Rows are points. Before rounding, the points of a table are all equally far from one centre. They may lie mostly on one side of it. Write the centre, to within rounding.

Points:
[[-0.29 -0.34]
 [ 0.49  0.40]
 [ 0.12 -0.32]
 [-0.17 -0.36]
 [ 0.13 -0.31]
 [ 0.05 -0.34]
 [ 0.15 -0.31]
 [ 0.43  0.55]]
Centre: [-0.12  0.26]

Points (11 x 6):
[[ 0.30  0.59 -0.33 -0.03 -0.34  0.22]
 [ 0.12  0.20 -0.48  0.37 -0.25  0.29]
 [ 0.05  0.56 -0.44 -0.10 -0.22  0.42]
 [ 0.26  0.49 -0.10  0.26 -0.42  0.34]
 [ 0.05  0.47 -0.56  0.13 -0.23  0.33]
 [ 0.09  0.36 -0.61  0.21 -0.14 -0.02]
 [ 0.30  0.48 -0.38  0.33 -0.02  0.05]
 [ 0.11  0.63 -0.39  0.06  0.09  0.35]
 [ 0.26  0.40 -0.41 -0.10 -0.32 -0.18]
 [ 0.33  0.68 -0.24  0.09 -0.06  0.07]
 [-0.05  0.36 -0.42  0.17 -0.47  0.37]]
Centre: [-0.02  0.24 -0.08  0.02 -0.10  0.12]

Points:
[[ 0.13  0.22 -0.08  0.15 -0.17 -0.68  0.00 -0.04  0.62  0.17 -0.33]
 [ 0.49  0.28  0.11 -0.03  0.14 -0.71  0.24 -0.48  0.18  0.29 -0.45]
 [ 0.23 -0.13 -0.04  0.09 -0.18 -0.62 -0.18 -0.17  0.70  0.17 -0.21]
 [ 0.00  0.01  0.34  0.32  0.01 -0.47  0.07 -0.36  0.55  0.30 -0.39]
 [ 0.12  0.31 -0.28 -0.08 -0.18 -0.67  0.14 -0.60  0.50  0.33 -0.45]
 [ 0.40  0.06 -0.08  0.31 -0.17 -0.22 -0.22 -0.65  0.16  0.24 -0.29]
 [ 0.11  0.35  0.10 -0.10  0.04 -0.37 -0.12  0.06  0.71  0.09 -0.22]
 [ 0.12  0.18  0.23  0.33 -0.38 -0.36 -0.14  0.07  0.38  0.23 -0.38]
 [ 0.00  0.30  0.36  0.31 -0.41 -0.45 -0.13 -0.13  0.24  0.54 -0.20]
 [ 0.18 -0.03  0.32  0.07  0.14 -0.53 -0.33 -0.38  0.50  0.20 -0.11]
 [ 0.61  0.19 -0.07  0.04 -0.32 -0.74 -0.13 -0.35  0.10 -0.10 -0.33]
 [-0.30  0.14 -0.15  0.14  0.10 -0.48  0.16 -0.30  0.62  0.25 -0.35]
 [-0.33  0.11  0.06 -0.11 -0.26 -0.56 -0.28 -0.24  0.72  0.13 -0.18]
 [ 0.10  0.29  0.00  0.00 -0.10 -0.37 -0.21  0.04  0.52  0.43 -0.34]
 [ 0.39  0.20  0.17  0.14  0.11 -0.26  0.07 -0.46  0.71 -0.13 -0.13]
 [ 0.00  0.22 -0.03 -0.22  0.12 -0.58  0.00 -0.66  0.67  0.46 -0.08]]
Centre: [ 0.03  0.01  0.11 -0.28 -0.29 -0.27  0.29 -0.31  0.08  0.07  0.04]

Points:
[[-0.20 -0.29  0.96  0.32  0.32  0.48  0.02 -0.11  0.18 -0.36  0.25 -0.26
  -0.36  0.43]
 [-0.17 -0.10  0.18 -0.22  0.28  0.09  0.07 -0.43  0.59 -0.17  0.18 -0.46
  -0.42  0.33]
 [ 0.02 -0.25  0.17 -0.34 -0.11  0.48 -0.16  0.40  0.20 -0.25  0.26 -0.63
  -0.03  0.54]
 [ 0.15  0.13  0.51 -0.25  0.01  0.76 -0.02 -0.22  0.14 -0.30  0.01  0.16
  -0.18 -0.18]
 [ 0.22  0.23  0.61 -0.25  0.22  0.28  0.05 -0.24  0.48 -0.25  0.02  0.10
  -0.41  0.67]
 [ 0.08  0.28  0.18  0.12 -0.41  0.17  0.01  0.35 -0.14  0.00  0.04 -0.28
  -0.66  0.17]
 [ 0.18  0.46  0.12  0.17 -0.04 -0.13 -0.41  0.00 -0.08 -0.21 -0.11  0.06
  -0.55  0.50]
 [-0.08  0.59  0.40  0.19  0.13  0.32 -0.42  0.03  0.33  0.06 -0.26 -0.29
  -0.39  0.13]
 [ 0.01  0.47  0.21 -0.21  0.25  0.48  0.26 -0.17  0.07  0.18 -0.28 -0.04
  -0.34  0.30]
 [ 0.00  0.30  0.54  0.03  0.36  0.08 -0.02 -0.30  0.34 -0.09 -0.04  0.01
  -0.68  0.61]
 [ 0.13  0.22  0.17 -0.03  0.37  0.02 -0.20 -0.37  0.09 -0.34  0.72 -0.03
  -0.27  0.79]
 [-0.18 -0.02  0.03  0.06  0.13  0.32  0.48  0.07  0.54 -0.19  0.37 -0.23
  -0.50  0.45]
 [-0.37  0.04  0.40 -0.36  0.20  0.35  0.59  0.00  0.19 -0.26  0.35 -0.23
  -0.18  0.46]
 [-0.16  0.23  0.64 -0.22  0.28 -0.03  0.15  0.07  0.17 -0.09  0.42 -0.07
  -0.82  0.10]
 [-0.15  0.08  0.30 -0.49  0.10  0.69 -0.31 -0.01  0.41 -0.06 -0.17  0.09
  -0.20  0.45]
 [ 0.08  0.07  0.75 -0.03  0.42  0.27 -0.29 -0.03 -0.11 -0.63  0.14 -0.11
  -0.24  0.66]
 [ 0.09 -0.02  0.17 -0.17  0.05  0.32  0.34 -0.30  0.35 -0.04  0.13 -0.33
  -0.61  0.48]
 [ 0.32  0.10  0.64  0.13  0.17  0.44 -0.17  0.23  0.16 -0.50  0.17 -0.45
  -0.48  0.13]
 [ 0.10  0.15  0.66  0.23 -0.12  0.67 -0.46  0.07  0.28 -0.40  0.40  0.41
  -0.24  0.35]]
Centre: [-0.01 -0.07  0.36  0.10  0.12  0.08 -0.11  0.07  0.10  0.10  0.27  0.01
  0.05  0.22]
